Rows are points. The points of each table are mixes of a few directions, plus a little noise. Count the directions of each table, and those that both share. Where both have some left over, give the other angles between the two spaces (their principal angles), to ten degrees, smallest first.

First:
[[ -3.5 -13.9  -0.4]
 [ -5.2 -33.0   9.0]
 [  3.6   7.7   6.0]
 [ -3.4   2.7 -13.4]
 [  8.4  36.4  -1.3]]
Second (4 x 3):
[[ -1.4  -1.6  -3.4]
 [  5.8   6.4  14.1]
 [  9.2  10.2  22.3]
 [-13.6 -15.1 -33.2]]
Directions: first 2, second 1, shared 1

First (9 x 6):
[[  0.1  -0.5   0.2  -0.4  -0.3   0.5]
 [ -1.2   8.8  -4.3   6.5   5.3  -8.5]
 [ -4.1  29.6 -14.3  22.2  18.1 -28.7]
 [ -3.8  27.3 -13.1  20.5  16.7 -26.4]
 [  0.7  -4.5   2.2  -3.5  -2.9   4.5]
 [  4.8 -34.9  16.8 -26.2 -21.3  33.8]
 [  3.5 -25.3  12.2 -19.0 -15.5  24.5]
 [  0.0   0.6  -0.3   0.4   0.3  -0.6]
 [  0.1  -0.9   0.5  -0.7  -0.6   1.0]]
Second, 9 rows:
[[ 12.7   0.2   7.3 -13.6  12.8 -16.5]
 [-29.9  -4.6 -20.0  -5.6  -5.6  24.2]
 [ 32.7   8.5   2.9  20.9  12.5  12.3]
 [-21.6  -3.3 -25.6 -12.7   9.9  31.3]
 [  7.9 -11.9  11.7   4.6  -6.7 -26.3]
 [  2.6  22.4  -4.0  -2.0   8.6  24.7]
 [ -8.3  -3.5   7.5  -4.4 -10.4 -16.8]
 [  1.6  -9.4  11.5   9.1 -14.2 -22.1]
 [  2.5   1.7   8.8   3.6  -6.9 -10.7]]
Directions: first 1, second 4, shared 0; angles 70

First:
[[  4.1  -7.4  -1.7  -4.2  12.5  -2.2 -12.2 -13.2  11.9]
 [  1.6   9.6   5.4  15.6   2.4 -10.2  30.1  12.1 -22.4]
 [-18.7  25.9  -3.5  18.5  -8.8   6.9  14.7  35.8 -45.6]
 [  6.9 -11.3   0.3  -8.9   3.8  -1.5 -10.3 -15.4  20.3]
 [  1.4  -7.1  -5.9  -2.7  24.6  -1.3 -23.4 -15.9   8.8]
 [-14.6  13.2  -8.5   8.5  10.1   7.5 -14.1  13.8 -24.0]
 [  0.2  -0.7   3.8  -7.0 -24.8   5.1   7.9   6.0   7.1]
 [  0.5  -8.4   0.1 -16.8 -21.2  10.8 -14.5  -5.1  23.3]
 [ 19.1 -13.9  10.1  -2.9   1.6 -15.5  21.9 -17.7  20.3]]
Second, 8 rows:
[[ 12.4   4.0   5.5  24.9  26.9 -30.3  51.4  -4.7 -20.2]
 [  6.6 -14.3  14.4 -11.2 -17.7  13.5  -9.8   5.4  -9.3]
 [ -8.6  -5.2 -16.6   1.4   4.5  -4.4  14.7 -13.9  -8.4]
 [ -7.5   9.9  -8.9   1.0  10.4   2.2 -20.3   0.4  10.8]
 [  4.7  -8.1   6.9   0.0   1.2   1.6   2.3   0.1 -13.4]
 [  4.8  -3.3   7.7  -5.7 -20.9   2.0  11.2   3.9   6.8]
 [-17.6  23.9 -19.8  -3.7   7.3   7.9 -44.2   3.6  37.1]
 [  5.3  -7.1  10.7  -6.6 -11.7   7.7  -5.3   5.2  -3.3]]
Directions: first 3, second 4, shared 2; angles 80

First (8 x 11):
[[ -1.9   1.2   4.1  -8.1  10.6  21.6   3.7  -4.3  -1.0  27.7  -8.3]
 [ -8.3  -3.6 -10.0  11.5 -17.9 -15.7  -8.0   4.7   8.7 -30.6  20.8]
 [  6.3   3.9  -0.6   2.2  -5.9 -26.8  -0.4  -6.5 -13.5   9.3  11.3]
 [  4.4  -5.8 -15.0  24.3 -15.1 -11.1  -4.5  10.2  -1.0 -28.1  44.3]
 [ -3.6  15.6 -21.0  -8.1  -0.8 -23.3  16.9  16.2  -9.4  -8.1  24.5]
 [-10.7  -4.9  12.4  -9.0   3.1  21.5  -7.9 -12.4  11.8  17.0 -26.4]
 [ -1.3  -3.1  14.0  -9.1   8.0  14.5  -3.0  -6.2   7.5   4.3 -34.4]
 [ 14.9  -3.4  15.9  -3.7  17.9  19.3   3.2  -1.8  -3.2   8.5 -31.6]]
Second:
[[ 10.7  17.7  -7.3 -16.2  15.9 -15.6  22.8   9.7 -21.0  17.3   0.1]
 [ -7.2 -12.1   4.9  11.1 -11.0  10.6 -15.4  -6.7  14.3 -11.9   0.0]
 [ -6.2 -10.4   4.4   9.6  -9.4   9.3 -13.4  -5.8  12.4 -10.2   0.0]
 [  3.3   5.6  -2.4  -5.1   5.1  -4.9   7.2   3.2  -6.7   5.5   0.0]
 [  2.8   4.6  -2.0  -4.3   4.1  -4.1   5.9   2.5  -5.4   4.5   0.1]
 [  2.9   4.7  -2.0  -4.3   4.2  -4.2   6.1   2.6  -5.6   4.6   0.0]
 [ -9.0 -14.9   6.1  13.6 -13.5  13.0 -19.0  -8.2  17.6 -14.6   0.0]
 [ 21.1  35.0 -14.3 -32.1  31.6 -30.9  44.7  19.3 -41.4  34.4   0.2]
 [-15.2 -25.3  10.3  23.1 -22.8  22.3 -32.4 -13.9  29.9 -24.7  -0.1]
 [ -3.1  -5.1   2.1   4.6  -4.5   4.4  -6.4  -2.7   5.9  -5.0   0.0]]
Directions: first 5, second 1, shared 1

First:
[[ -9.1 -28.6 -16.7  21.9 -25.6  38.1  -3.6  13.8 -18.7  21.0   3.6  37.5
  -28.4   9.7]
 [ -0.2  14.9  -1.2 -26.0  10.3  -5.6  -2.8   1.1   3.2 -14.8  -8.7  -3.6
    2.6   8.1]
 [-19.1   7.3  -0.7   3.8  -7.7   9.7   5.9  -1.2 -10.2  23.4   3.2  13.5
   -2.5   5.1]
 [-19.9  11.8  -0.4  -1.0  -5.7   6.2   6.0  -2.8  -8.9  21.9   1.7  11.4
    0.3   5.9]
 [-12.4  20.9   4.3 -13.0   4.8  -9.5   3.2  -8.1   0.6   5.8  -2.9  -2.7
    9.9   2.7]
 [ -8.4   7.5   5.8  10.1  -7.5 -16.0  -2.1 -22.4   5.7  10.2  -2.9   0.2
   14.8  -8.5]
 [-15.1  31.9   9.6 -21.6  19.3  -4.0  19.9   9.2  -5.6  13.4   8.1 -16.4
    8.8   6.7]
 [  6.6  -3.1   2.8   4.6   0.9  -7.0  -1.9  -4.1   5.0  -5.1   0.0  -6.5
    4.5  -5.4]
 [ 34.3 -34.4  -3.4  18.8  -6.3 -10.8 -20.4  -7.6  16.5 -34.2  -7.5  -5.6
   -1.0 -15.3]
 [ 43.4 -27.5   0.0   1.6  17.4  -1.2  -4.7  22.7  11.7 -42.6   5.0 -27.1
   -8.7  -8.7]]
Second:
[[  5.7 -25.5  10.2   9.3 -14.4  38.4  11.7  41.7 -21.4   3.0  11.7  28.1
  -12.0  -1.1]
 [ -7.4  17.0 -10.1   8.8   1.6 -24.4  -9.4 -35.2  21.3   8.0  -4.9  -8.3
    1.9  -0.7]
 [  0.7 -32.6 -18.7  30.2 -12.5  19.3  -4.6   0.7 -12.9  19.3   7.6   2.7
  -20.1   1.1]
 [ 14.9   1.9  20.4  -3.8   5.3   8.9  14.1  30.4   4.1 -16.1  10.5   5.8
    1.7  -7.3]
 [-17.1  24.8   3.6 -24.2  -1.2 -15.0  -5.4 -18.9   1.1  -0.5 -15.6   6.8
   17.2   4.6]
 [-11.5  22.6  -8.6  -4.5   3.1 -15.6  -5.7 -23.1  15.8   5.5  -6.2  -0.9
   -0.6   5.9]
 [  3.0  -4.5   3.3   1.1  -0.4 -15.7  -5.8 -16.0  -1.1  -4.0  -6.1 -14.2
   16.6  -8.6]
 [ 12.2  -3.5  -1.7 -17.3  18.1   5.5   5.1  20.4  -7.4 -14.5   3.8 -19.8
   -4.6   5.1]]
Directions: first 4, second 5, shared 3; angles 80

First:
[[  1.2  -2.4  -0.7   9.4   3.0  23.0   1.1  21.8   3.4 -25.9   4.7  -2.2
  -19.9   6.3  -8.4  -4.7   1.1   4.0]
 [  7.9  -5.2 -19.8   2.4  12.8 -17.7 -10.4  -9.7   4.4  12.4  -6.8 -15.1
  -15.7 -13.9 -11.4  -0.3  -7.3  -7.6]
 [ 13.0  -9.4  35.6 -22.5 -17.8 -16.0  -5.8 -17.2 -13.5  18.4  21.4 -10.6
   15.4  21.0   9.9 -17.4  15.6  27.9]
 [ 14.0  14.2   4.7   6.8   3.4  13.8   0.7   4.6  19.3 -15.8  -5.7   0.0
   -1.7  -3.6  -4.8 -13.3  -4.0 -15.3]
 [  8.9  -1.9  -1.6 -10.3   1.4 -34.5  -7.8 -29.2  -2.9  34.9  -3.8  -7.8
   14.4  -7.6   7.4  -0.4  -1.1  -2.5]
 [ -9.0  -5.6 -20.4   6.4   8.7  -1.8  -0.9   5.2  -2.9  -0.2  -5.7  -1.2
  -12.0  -7.5  -5.7  10.7  -4.1  -3.6]
 [ -0.2  16.4  -4.8  -7.5  -0.7  -3.7  -2.6 -12.4  21.7  -1.0 -11.7  -3.8
    1.9 -21.6 -22.3  -6.9 -12.8 -24.5]
 [  6.3  -8.2  -9.2   2.3  13.8 -24.6  -3.1 -15.1 -13.3  31.2  -2.9  -7.6
   18.4   9.8  24.7  -2.1  20.0   4.5]
 [-14.8  -7.5  19.6   7.7 -18.4  23.6  16.1  23.9 -22.5 -16.1  14.3  32.2
    6.6  19.6  27.6  25.9  -2.2  25.0]
 [ 12.0  -2.1  -2.4  10.8  -0.8  -5.9  -1.1  -1.2  -0.3   3.6  -2.7  11.8
  -10.7 -10.4  10.0  18.0 -23.4  -0.5]
 [-39.1  12.5  -2.0  -5.5  -5.5  43.9  14.3  29.6   7.0 -42.2  -0.4   4.1
    3.7   7.8 -27.5  -9.3  18.7  -8.1]]
Second, 8 rows:
[[-18.0  15.4   2.8 -25.5 -16.0  -6.1  13.3  -7.9  -0.2   4.7   1.4   8.9
   28.8   5.3  -2.0  -1.8  -1.3  -2.0]
 [-29.9 -27.8  52.1  15.5 -15.9   6.9 -27.2 -25.5 -14.2  19.6  -3.7   6.9
    3.4 -36.2  -9.8  23.4  23.4  -2.6]
 [ 20.5   2.8  -7.7   0.1   5.5  -4.7  -5.6  -0.3  12.6  -5.1   0.7 -12.3
  -19.5  -4.5 -11.5 -10.7 -14.3  -3.2]
 [ -1.0 -11.8  -9.7   9.9  17.4 -12.8  -2.2  -5.4 -16.6  22.7  -3.4  -5.8
   15.3  13.2  24.7  -0.4  28.7   5.6]
 [ 29.7   6.0  -0.1  30.5   8.2  30.0   0.1  27.5  18.7 -36.4  -2.1   9.1
  -35.6  -4.7   1.8   2.8 -26.1  -7.1]
 [ -8.9  11.2 -23.0  -3.8  11.5  -5.7  10.6   0.2   1.1   6.2  -9.3  -0.1
   20.9   8.1   8.4  -5.2  10.9 -10.4]
 [ -2.7  -3.6 -22.7  -9.7   3.4  -3.7   4.8  12.6  -4.3  -6.8   6.8  -9.6
  -14.5  11.4  -8.9  -2.7  -5.9  11.2]
 [ 10.1   8.0   8.8 -17.0 -14.3  -4.0   5.5  -1.2   3.8  -4.8  10.0   2.0
    1.2   7.3  -2.1  -5.3 -16.3   8.8]]
Directions: first 6, second 6, shared 5; angles 80
